Each row of a before or after table is a point. The points were changed in one or more steps. Then noise was added and the rows were shuffled. The steps act on columns, c1 being the first. Name the steps. A step turns or swaps two columns, mirrors them in a line or flattens them onto one, adds a multiple of one to another, or multiplies or shifts one. Angles are multiples of 10 degrees, from the lower column toward the higher: turns from -170 to 170, lines from 10 to 170 but not 90. Use the fewest steps. Two steps may share a column if one is a turn and the other turns, adds or multiplies; they go together, in the order done. Otherwise the lowest column goes first.
(in the rows, 128 means zero)

Before (14 x 3)
[[159  95 133]
 [ 58 101  80]
 [103 173 125]
 [ 75 115 136]
 [ 89 143 124]
 [158  97  84]
 [115  96 131]
 [111 174 169]
 [165  59 141]
 [134 131 148]
 [143 103 135]
 [111 137 131]
 [ 75  68 184]
 [114  64 140]]
After (14 x 3)
[[151 126 156]
 [ 87  74 143]
 [125 168 156]
 [160 110 120]
 [178  98  60]
 [184  64  92]
 [128 171 211]
 [131 149 132]
 [174  96 119]
 [127  59  97]
 [ 91 116 120]
 [109 143 130]
 [138  88 107]
 [ 75 106  65]]
Steps: shift c1 by 20; add 0.7 times c2 to c3

Before (8 x 4)
[[109 141 101 129]
 [137 132 131 125]
 [145 127 170 133]
 [127 113 173 176]
 [121 117 142 165]
 [113 127 100 116]
 [131 105 110 133]
 [143 149 135 157]]
After (8 x 4)
[[153 105 161 248]
 [115 125  96 131]
 [143 119 134 221]
 [106 127 143 201]
 [122 132 136 120]
 [145 148 115 141]
 [134 114 171 141]
 [127 135  97  97]]
Steps: turn c1 and c3 by 40 degrees; turn c1 and c2 by 110 degrees; multiply c4 by 2.5

Before (11 x 6)
[[134 144 116 119 100 135]
 [128 146 146 143  88 129]
 [160 124 147 112 133 115]
 [114 116 121 145 138 135]
 [150 125 135 156  98 122]
 [116  97 124 154  97 162]
 [117 133 144 136  91 169]
 [159 131 139 102 135 130]
 [108  94 146 107 138 117]
 [161 146 152 151 107 124]
 [142 110 121 103 112 172]]
After (11 x 6)
[[149 123  95 155  38 136]
 [155 131  99 103 149 143]
 [110 123  81 144 158 131]
 [163 141 112 152  64 134]
 [102 153 104 135  16 151]
 [135 146  76 120  44 130]
 [117 134  81 104  81 175]
 [131 144 107 143   8 121]
 [ 94 118  84 153  35 160]
 [107  93 106 106 158 124]
 [161 118 106 111 142 136]]
Steps: turn c2 and c6 by -30 degrees; turn c1 and c6 by 30 degrees; shift c3 by -40; multiply c5 by 3

Before (8 x 8)
[[110  31 162 170 120  77 183 112]
 [102 133  94 136 156 143 160 164]
 [118  91 108 118 125 168 134 129]
 [129 102  50 134  84 119 119 181]
 [126  70 121 113 142  93 159  79]
 [188 135  83 167  97 137 129 154]
 [182 101 143 175 192 113  96 117]
 [121  56 176 112 155  92 184 142]]
After (8 x 8)
[[103 150 178 125 102 207 185 137]
 [116 144 127 127 158 195 157 168]
 [ 66 151 161  98 147 234 151 130]
 [ 83 132  80 173 127 113  97  92]
 [101 134 137 168  94 156  60 184]
 [132 183 109 124 126 127 142 133]
 [124 135  49 127 113 156 112  63]
 [109 136  94 101  88 109 152 126]]
Steps: turn c1 and c4 by 110 degrees; turn c1 and c7 by 40 degrees; turn c2 and c6 by -130 degrees; turn c5 and c8 by 130 degrees

Before (10 x 9)
[[133  82 163 128 144 204 149 102 113]
 [172 118 168 130 155 122 151 117 198]
 [159 180 189 152 119 109  91 107 133]
 [142 153  91 150 173 159 118 169 129]
 [ 96 211  48 133  69 153 156 105 190]
 [162 142  98 119  63 164 138 126  38]
 [120 136 111  95 165 131 176 178 108]
 [119 116 113 142  92 117  94  60 126]
 [142  87 167 102  95 126 133 167 114]
 [154 153 161 193  93 133 148 122 123]]
After (10 x 9)
[[156 153  91 208  92 129 152 127 125]
 [158 179  67 163 105 113  90 151 114]
 [168 116  84 124 160 120 148 125  54]
 [135  81  94 129 164 212 145 162 133]
 [143 158 161 158 166 152 116  81 143]
 [131 144 147  90 161 137 174  97 160]
 [100 218 213 138  44 154 155 129  56]
 [137  85  85  93 108 126 130 101 160]
 [165 138 157 118  60 168 135 165 205]
 [118 114 143 146  89 116  97 189 105]]
Steps: add -0.3 times c2 to c5; multiply c3 by -1; multiply c4 by 1.3; turn c8 and c9 by 160 degrees

Before (11 x 11)
[[105 100 122  97  96  59 172 129  94 170 106]
 [ 91 106 104 116 106 157 129 120 155  95 116]
 [105 120 147  99 109 169 118 112 113 122  99]
 [241 142 161 157  96  59  85 181 148 163 114]
 [127  93 115  95 144 163 111 125 161 148 108]
 [ 92 123 121  81 101  90  86 156 115 111  94]
 [150  93 102  87 103 152 135 152  91 115 103]
 [135  96 136 202 159 106  88 179 115 160 109]
 [118 201 109  77 127 160  92 138  91 105 197]
 [ 83  89 149 103 110 134  80 162 114 101 156]
 [115 114 125  88 116  90  91 104 101  95 134]]
After (11 x 11)
[[ 92  95 117 144 105 184  87 162  17 116  98]
 [115 155 142 188 123 193  89  98  15 100 200]
 [125 127 168 136 104 184 100 139 204  93 115]
 [131  83 119 123 161 138 228 174  91 159 111]
 [127 137 138 190 112 122  97 121  46  96 138]
 [142 116 164 190 100 125 101 143  90 107  89]
 [ 92 107  13 153  95  94 187 152 187 162 117]
 [118 110 139 155 146 195 121 145 232 146 100]
 [137 115 154 104  94  88 106 140  31 169 109]
 [172  95 157 187 110 166 115 169  86 103 153]
 [153 133 134 150 110 200 101 122  78 119 101]]
Steps: turn c1 and c3 by -120 degrees; flatten c2 and c8 onto the line at 130 degrees; turn c4 and c7 by 120 degrees; add 0.5 times c10 to c7; shift c6 by 30; multiply c9 by 3

Before (11 x 12)
[[ 98 123 216 127 155 100 179  69 126  90 132 142]
 [170 104 132  72  91  89 111 174 151 116 126 142]
 [ 95  83  97  78 171 137 114  59  95  20 117 143]
 [166 155  87  87  79  91 135 184 131  95 159 191]
 [189 113  71  75 129  73 172 185 148 127 127 161]
 [138  97 168 160 146 102 129  81 106 115 121 175]
 [139 149 120  95 121  97 136 193 135 126  84 177]
 [ 70 104  82  93 167 130 105  79  99  89 157 114]
 [184 122 140  79 109 145 170 179 122 146 129 175]
 [189 143  88 119  98 115 144 205 133  92 122 124]
 [163 167 194 123 143 113 145  53 148 131 106 158]]
After (11 x 12)
[[ 84 201 142  65 171  97 124  88  92  23 117 139]
 [177 107  95  91 111 189 132 107 109 133 106  81]
 [202 103 164 154 122 103 136 146 157  94 122 126]
 [200 142 182 121 117 123 133 125 174  95 157  59]
 [207 172 153 104 100 159 121 113 161 116 125 129]
 [168 173 105 114 131 126 143 119 148 146 130  95]
 [246 176 208 114 110 120 147 121 123 128 127 104]
 [164 208 124 133 151 175 130 131 111 117 121 104]
 [124 146  93 103 133 215 149 113 102  94 130 119]
 [ 70 150 156  81 163  92 117 102  96  90 156 151]
 [174 139 157 133 118 140 132 130 133 128  82  75]]
Steps: add -1 times c6 to c1; turn c3 and c6 by 130 degrees; turn c2 and c12 by -150 degrees; multiply c2 by 1.6; flatten c4 and c8 onto the line at 30 degrees; mirror c5 and c9 in the line at 140 degrees; multiply c7 by 0.4

Before (13 x 14)
[[ 79  68  96 165  79  73  68  91  94 178 129 136 148  80]
 [183 172 122 108 103 155 100 139 173 126  91 183  71 115]
 [ 86  89 170 178 168  98 150 153 160 143 103  87 105  95]
 [173  80  93 163 103  90 139 142 126  71 141 186  85 115]
 [109 113 197 185  66 106  70 110  85 137  49  90  72 112]
 [108 115 133 205 149  61  73 135 158 145 103 140 151 131]
 [174 125 109 142 112 176 130  89 192 108 106 158 139 102]
 [178 118  92 173 136  90  70 120  81  95 160 135 130 124]
 [ 95  98 139 198  60 145  96 151 132 102 151 117 112  84]
 [166 104 146 125  98  81  75 101  99 140 178 174 154 157]
 [ 81 169 141 125  65 136 145  62  83 122  61 132 135  86]
 [ 81  86 163 112 142 145 170 165 153 153  69  78 174 176]
 [163 160 114 215 123 180 139  81  99 195  91 153 168 144]]
After (13 x 14)
[[191 137 156 123 109 148 140 159 101 117 112  80 121 176]
 [108 166 159 204  52 107  91  86 132 162  63  92 181 112]
 [113 156 141 132 136  81  91 105 151 161 131 173  83 157]
 [100 174 111 135 108 177 137 160 183 118 111 156  90 100]
 [141 148 117 197 100 146 123 134 107 134 104 118 159  86]
 [ 92 170  92 161 150  88 112  91 124 144 142 136  94 123]
 [160 165 114 202 127  62  87 180 138 162 129 138 124 131]
 [ 68 126  96 150 118  89 161 143 116  99 120 184 130 116]
 [127 208  95 206 108 180  99  69 154 149 109 153  70 146]
 [176 119  99 153  99  74  65  97 156 178 102 134 146  79]
 [145 139 141 190 138  98 134 175 118 123 137  90 171  91]
 [166 219 137 131  60 133 140  59 174 116  70 135 153  87]
 [ 47 224 128 107  91 155 112 168 131 141 102 182 136 116]]
Steps: turn c1 and c13 by -140 degrees; shift c2 by 50; turn c3 and c4 by 20 degrees; multiply c3 by 0.7; flatten c5 and c11 onto the line at 40 degrees; add -0.3 times c6 to c9; turn c8 and c9 by -70 degrees; flatten c7 and c10 onto the line at 140 degrees

Before (9 x 20)
[[126 167 146 116 145 108 115 194 105 165 129 110 152 151 189 204 168  53
   87 113]
 [121 116 166 141 100 100 155 195 166 143  93 107 147  77 140 184 133 166
  112 102]
 [108  91 107  94  99 199  89  79 109 127 135 188  10 151 195 145 126 138
  110 163]
 [131 177 171 176 125 115  97  90 138 139 139 183 120 152 153 108 166  98
   48 120]
 [174 110 134 129 149  81  95 108 111 133 130  72  42  97 120 175 166 126
   94 153]
 [137 162 159 123 124  72 180 136 166 156  87 122 125 142 138 114 118 184
   87 156]
 [156 164  84 122 132 125 105  73 116 174  88 113 151 146 121  90  97 150
   81 194]
 [182 102 146 133  85 138 175  73 138  74 125  85  70  81 110 129 129 165
  147 156]
 [172 126 147 102 187 151 110 120 140  47 139  80  76 150 131 137 132 136
  182  44]]
After (9 x 20)
[[131  96 126 106 162 158 178  72 124  71 123  82  73  82 103 181 135 161
  137 190]
 [103 163 124 116 128 151 175 138 139 181  95 128 125 142 138 116 120 191
   96 149]
 [124 112 130 139 113 108  96 107 118 145 130  73  38  93 116 216 167 159
   97 172]
 [ 84  86 132  79 132 173  88  77 123 107 138 184   7 153 189 122 128  68
  109 120]
 [223 125 127 146  68 153 108 119 139  50 138  83  80 151 135 181 129 137
  188 141]
 [ 72 161 130 122 117 147 103  75 121 180  83 117 154 150 116 121 100 123
   77 176]
 [145 167 129 131 111  57 112 195 117 155 128 109 154 147 190 196 163  97
   82 119]
 [137 179 127 164 165  95  96  87 134 135 141 183 122 151 150 117 164 116
   48 128]
 [152 116 118 126 156 146 153 194 146 155  95 105 137  76 143 175 129 162
  111 111]]
Steps: add 1 times c1 to c16; turn c1 and c20 by 70 degrees; multiply c3 by 0; mirror c4 and c5 in the line at 20 degrees; turn c6 and c18 by -60 degrees; turn c10 and c18 by -20 degrees; multiply c9 by 0.4

Before (10 x 24)
[[118 145 172 111 160 134 177 139 144 106 174 158 176 164  90 174 177 140
   92  49 182  87 126  87]
 [112 136 142 133 162 131 112 112 178  83 102 164 102  97 100 116 141 186
  114  49 188 119 147  80]
 [128 172 147 180 179 119 168 131 150 182 175 118  94 124 144 167 187 202
   84 146 178  51 143 109]
 [136 111 108 112 166 123 108 147 130 138 178  79 171 107 173 130 100 161
  146 144  83  23  78  93]
 [170 167 152 147 114  85 175  92  79 122 138  84  82 180 135 102 128  93
  178  78 180  86  84  87]
 [147 157 114 153 108  98 149  89 137  72 135 175 128 141 173 186 203  93
  105  83 127 135 147  54]
 [109  88 103 177 116 149  84 129  73  89 137 107 113 108 110  93  87 161
   98 112 115 124 128 124]
 [185 152  82 150 155 132 131 118 159 160 183  78 173 182 144  73 167  92
  192  91 161 118  34 108]
 [141 125  97  98 128 121 106  86 131  94 129  80 161 157 153 157 177  96
  122 143 165 101 146 138]
 [143 166 166 150 153 169  94 157  94 134 160 181 146 129 125 142 144 182
  150  86  93  38  57 138]]
After (10 x 24)
[[141 135 100  96 126 118 103  88 102 108 127 177 163 126 105 157 177  92
  105 165 110 100 144 142]
 [129 149 145 178 179 121 168 129 184 134 173 200  97 128  81 166 188 203
  141 168 102 161 142  93]
 [147 146 165 150 152 172  93 158 118 160 158 178 145 124 150 141 147 181
  115 102 173 219  54  92]
 [117 108 172 111 158 132 175 137 117 101 173 150 179 127 132 173 177 141
  192 193 197 172 127  83]
 [170 145 155 146 115  88 173  90  96 167 136 189  80 131 160 103 125  98
   89 187 167 114  88  86]
 [147 116 114 151 112 102 147  91  78  91 132 102 129 130  71 187 200  90
   99 133 169 166 144  64]
 [105  87 103 178 114 151  90 134  69 157 134 146 111 129 117  93  86 163
  167 123 147 112 129 144]
 [135  96 105 114 165 122 104 146 141 132 182 244 173 127 104 131 100 162
   72  78 119 137  79 115]
 [182 132  81 150 153 130 132 122 173 119 185 160 173 130 165  77 170  94
   68 167 159  90  33 100]
 [115 103 144 132 160 130 111 114 116  59 102 119 106 129 138 115 141 188
  167 203 198 164 148  84]]
Steps: add -0.5 times c6 to c24; turn c2 and c24 by -40 degrees; turn c9 and c10 by -60 degrees; turn c12 and c22 by 120 degrees; multiply c14 by 0; multiply c15 by 1.3; turn c15 and c19 by -130 degrees; turn c20 and c21 by -100 degrees

Before (13 x 32)
[[ 85  83 170  85 180 155  78  76  67  84 175  87  97 105  95 131 139 157
  113 150 135 190 179 126 143 183 147  75  78 171 146 180]
 [ 64 166 174 164 189 191 137  91  69 137 181 135  59 112  99  76 147 154
  176 131 155 158 149 120 178 162 217 148  78 151 123 105]
 [ 95 164 180  94 152 119 107 116  78 157 152 182  77 136 103 107 127 160
  138 135 158 149 155 146 215 187 159 171  63 140 102 168]
 [152 108 104 128 124 152  82 155 145 137  74  99 231 141  92 123 114 128
  134  80 167 134 150 122 137 116 109 114 136 120 196  95]
 [153  45  96 127 131 176 136 119 127 173 159  88 150 115 107 141  97 128
   98  68 137 101 147  94 146 112  80 148 170  57 156 104]
 [180 135 115 124  93 115 154 204 204  74 119 186 118 194 172 151 120 173
   97 122 130 149 130 159  82 128 118 134 112 144  91  74]
 [117 156 193  98 192 166 115 106  93 131 157 162  63 123 146 126 129 126
  107 121 154 108 122 161  92 181 176 124  81 186 128 147]
 [177  89 112 205 162 140  92 122  92 100 110 149 186 105 121 126 132 125
  170 109 202 111 160 128 118 138 114 137 148  52 150  97]
 [104 165 172 122 116 171 142 121  89 134 166 120  95 151 132 128 107 145
  164 139 154 127 150 113 124 173 133  98  60 137 117 179]
 [119 142 139 157  59 141 115 160 234 147 111 215 109 172 138 214 149 150
  117 144 136 130 166 155 112 135 151 145 100 119 142  86]
 [158  98 113 161  90 149  58 123 116  50 121 145 170 117 143 104  70 176
   90  76 204 100 101 105  88 108 110 102 180  70 182  84]
 [126 143 168 119 168 169  92  82  44 112 165  96  67 135 139 140  86 111
  122 108 113 160 141 159 188 133 190 114  65 121 120 175]
 [153 111 190 111  70 124 133 179 170  88 121 213 149 179 162 207 135 159
  108 144 138 123  86 109  75  81 141 150  89 135  97  63]]
After (13 x 32)
[[ 91 167 181  88 151 120 162 103  86 157 150 179  85 133 107 103 124 164
  144 136 105 149 101 153 152 186 159 179  64 127  99 148]
 [ 85  91 199  87 178 158 141  57  63  84 176  84  99 101  95 136 141 157
  111 152  78 194 126 129  81 177 154  78  89 132 140 152]
 [162 101  93 158  92 150 211 161 114  47 125 149 173 118 141  96  65 174
   87  81  55  96 122 105  31 101 116 104 175 176 177 108]
 [124 143 160 123 160 176 112 101  46 120 164  91  69 137 138 140  79 105
  127 108  86 154 107 170 123 140 186 109  63 173 129 139]
 [153 102 138 111  69 127 138 165 173  90 120 206 150 181 163 213 126 155
  112 146 136 124  57 110  10  84 139 151  91 102  98  98]
 [182 134 119 127 104 107 127 173 198  76 115 181 123 195 175 146 123 172
   94 121 153 147 141 156  27 120 113 133 118  66  93 111]
 [ 62 172 175 171 182 193 154  85  74 140 183 136  64 110  98  80 148 155
  183 140 135 149 111 121 119 157 212 145  79 134 127 125]
 [109 160 172 100 191 172 164  70  91 133 153 158  61 120 154 131 130 121
  109 125 111 105  80 168  29 187 176 128  84  96 123 130]
 [173  83 139 207 162 140 205 168  88  99 117 154 184 100 118 129 140 124
  173 112  84 120 155 128  60 138 116 133 150 194 153 116]
 [158 113 138 130 114 148 164 152 139 139  77 101 234 138  86 114 116 126
  137  78  76 135 161 125  75 121 111 109 131 114 197 112]
 [113 139 164 151  51 143 132 162 227 145 110 217 108 176 144 211 153 151
  110 147 114 131 139 156  57 130 143 142  96 116 148 111]
 [109 157 165 118 112 165 146 116  92 134 172 116  86 155 133 126 103 141
  159 135 142 133 104 107  73 174 146  96  60 125 116 149]
 [151  45 121 132 128 179 138 167 129 178 162  90 146 111 110 139 102 139
  108  74 143 100 160  90  74 120  85 148 171 193 164 117]]
Steps: turn c3 and c23 by -50 degrees; swap c7 and c21; mirror c8 and c30 in the line at 160 degrees; shift c25 by -60; multiply c32 by 0.4
